Every row gives one point. Two turns around zero, p and q, are shown by what they do to some points. Where does a point land after both, in the order given? Backwards means that the second turn is done in reverse. Each puzzle has new turns, and all numbers are rounded.
In the rows, zero is written as 128.

Turn p:
[149 137  87] -> [102 117  91]
[122 102  89] -> [ 83 113 131]
[143 137 160] -> [164 125 128]
[ 95 143 142] -> [134 163 144]
[122 132 148] -> [145 136 138]
[138 117 142] -> [141 114 136]
Turn q:
[135 116 135] -> [117 126 139]
[111 141 174] -> [126 178 138]
[139 140 121] -> [144 121 132]
[127 114  82] -> [125  87 103]
Where do these land?
q, then p backwards: [150 111 114] -> [138  99 126]
p, then q: [101 109 109] -> [121 162 112]
p, then q: [136 176 114] -> [164 100 107]
q, then p: [145 124 154] -> [155 141 137]
q, then p: [108 120 148] -> [125 156 120]

Turn p:
[144 136 144 100] -> [143 141 159 126]
[ 75 129 122 171] -> [ 85  91  94 110]
[146 131 118 144] -> [131 126 119 153]
[129 128 116  98] -> [130 158 136 119]
[136  85 127 131] -> [162 128 102 118]
[138 159 141 125] -> [118 124 158 143]
Turn q:
[ 98 141  84 121] -> [150 105  93 100]
[151 119 146 148] -> [113 133 141 159]
[102 148 114  83] -> [157 135 125  79]
[161 134 130 154] -> [132 128 131 170]
[113 128 148 130] -> [111 145 125 120]
[139  84 136 140] -> [ 94 105 150 140]
[133 142 138 120] -> [137 145 133 128]
Where do these land?
q, then p: [116 144 121 120] -> [130 148 133 138]
q, then p: [114 132 111 147] -> [124 144 104 130]
p, then q: [103 117 129 127] -> [138 120 136 105]
p, then q: [184 142 174 137] -> [ 88 138 156 183]
q, then p: [123 105 105 109] -> [157 137 127 106]

Turn p:
[116 146 149  91 111 133] -> [113 142 108  88 141 132]
[110 121 161 128 166 113] -> [ 82 126 145 134 119 152]
[117 147 141 102 148 148] -> [119 128 119 100 120 161]
[137 123  93 152 114 151] -> [170 122 114 151 120 120]
[123 116 115 159 109 107] -> [132 127 130 163 147 106]
[121 105 102 115 118  86] -> [116  92 134 131 150  92]
[153 161 140 142 162 150] -> [148 147 156 122 110 171]
[148 104 122 135  95 138] -> [145 141 117 135 115  90]
Turn q:
[151 115 155 106 171 102] -> [125  75 143 102 119 102]
[ 99 127 150 120 107 101] -> [140 140  98 119  98 108]
[105 130 151 132 137 124] -> [145 137 125 114 126 103]
[141 119  95 150 145 144] -> [106 128 144 148 162 133]
[109 101 139 157 109 144] -> [131 163 142 154 118 106]
[142 152 112  99 117 150] -> [126 130 132 111 129 175]
[115 132  98  99 109 155] -> [105 158 127 111 126 164]
[161 148 123 161 129 104] -> [145  95 113 163 146 133]
Where do these land?
q, then p: [162 164 153 114 102 104] -> [164 132 115 131  92  86]
q, then p backwards: [169 149 119 134 153 149] -> [120 159 102 133 156 100]
q, then p: [106 105 120 148 151 102] -> [108  99 146 144 157 127]
p, then q: [124 107 146 133 169 121] -> [143 169 131 135 110 112]
q, then p backwards: [106 109 121 123 124 141] -> [136 125 159 127 120 124]
p, then q: [120 105 140 148 102 163] -> [127 133  94 157 148 153]
p, then q: [106 147 102 133 126 141] -> [107 122 154 138 148 136]
p, then q: [150 166 144 100 109 119] -> [136 103 129  79 125 145]
q, then p: [109 100 106 119 116 112] -> [126 115 105 138 164 135]

Turn p:
[147 225 137 133 138 136] -> [ 84  96 188 168  86 136]
[132  95 128 120 140  99] -> [130 161 119 100 137 117]
[115 125 145 146 127 131] -> [131 112 122 129 131 106]
[145 111 128 137 117 143] -> [159 129 130 131 131 130]
[116 110  94 128 143 129] -> [123 135 124 117 165 145]
[122 114 145 110 124 144] -> [140 117 108 113 114 135]
[119 117 118 123 107 114] -> [127 146 106 139 134 128]
Turn q:
[134 114 100 122 119 123] -> [140 128 106 120 125 106]
[ 66 142 120 125 141 139] -> [111 113 151  91 172 125]
[124 108 158 122 138  99] -> [147 161 143 119 122 150]
[166 160  97 128 139 130] -> [133 112 102 174 143 113]
[150 122 140 145 126 157] -> [121 109 141 145  97 126]
[141 157 116 124 138 120] -> [127 125 115 154 150 129]
[107 140 145 109 101 113] -> [108 143 112 105 136 155]
[104 105 120 106 125 146] -> [139 108 128  90 127 127]
[159 103 157 171 125 124] -> [126 153 155 153  80 120]
Where do these land?
q, then p: [160 113 142 109 101 121] -> [144 129 125 168 135 154]
p, then q backwards: [149 131 128 152 161 117] -> [ 97 116 129 153 150 130]
q, then p: [137 141 151 106 131 149] -> [160 109 119 123 139 136]
q, then p: [120 108  81 151 131 119] -> [ 98 173 136 124 122 112]
q, then p backwards: [134  96 143 131  94 129] -> [139 129 158  92 129 116]
p, then q: [118 153 120 136 123 120] -> [116 138 150 118 132 119]
q, then p backwards: [ 91 112 115 119 156 102] -> [146  87 114 149 154 123]
p, then q backwards: [115 170 144 119 127 168] -> [148 137 144 122 124 183]

Turn p:
[128 120 158 168 101 106 107  97] -> [125 120 127 145  87  78 111 109]
[149 144 138 107 127 150 155 145] -> [116 140 154 148 143 160 137 135]
[107 138 144 114 103 135 101 155] -> [141 117 156 124 160 113 114 103]
[173 113 113 119 145 129 150 152] -> [101 139 138 120 127 160 119 170]
[119 141 119 145 145 109 158 140] -> [157 146 121 137 123 132 135 158]
[133 121 128 116 167  96 103 118] -> [125 103 125  94 115 111 155 151]
[103  93 115 105 158 139 140 126] -> [123 156 107  87 141 139 151 124]
[102 118 128 146 118 172  97 103] -> [110 124  92 137 149 104 124  84]
[138 164 110 132  89 116 140 116] -> [153 107 132 160 107 153 108 118]
Turn q:
[115 153 132 100 103 121 162 121] -> [146 141 104 160 145 154 136 109]
[144 113  88 119 108 133 113 137] -> [108 126 140 157 133  91 121 125]
[109 106 143 128 167 109 101 142] -> [ 96 139 124  90 110 138 104 144]
[131 105 113 130 119 170 118 149] -> [112  90 141 138 149 109 115 143]
[164 143 110 158 116 127 129 163] -> [152 100 135 141  98  95 111 112]
[126 158 139  94 126 145 136  96] -> [138 141 110 123 169 138 153 105]
[100 154 143 136 156 124 164  87] -> [150 142  94 110 126 160 174 143]
[100 122 157 146 138 104 105 112] -> [134 160 138  96 120 148 118 154]
[162  99 127 140 120 119 125 145] -> [116 113 163 137 103 120 119 117]
Where do these land?
p, then q: [ 81 140 121  37 121 149 125 136] -> [101 103 123  96 166 160 202  98]
q, then p: [139 139 137 137 112 123 172 111] -> [103 150 119 161 113 143 117 132]
p, then q: [145 132 139 144 116 146 115 143] -> [129 139 129 104 116 129 115 151]
p, then q: [135 142 114 148 118 144 107 135] -> [111 131 137 114 112 110 124 151]
p, then q: [136 140 122 136 172 134 163 141] -> [144  86  95 138 112 124 115 124]
p, then q: [126 107 123 139 115 152 112 109] -> [121 158 120 131 136 113 140 151]
q, then p: [113 123 112 139 117 125 126 145] -> [133 120 129 125 136 112 105 138]
q, then p backwards: [143 136 137 146 171  59 100 110] -> [116  60 146 120 125  91 162 102]
p, then q backwards: [142 116 114 106 112 126 100 125] -> [142 117 150 122 148 142 122 153]
p, then q: [144 107 145 144 107 140 172 132] -> [179 136 117 116 146 116 112 136]
q, then p: [104 126 145 132 147 110 115 122] -> [135 113 142 130 157 147 130 118]
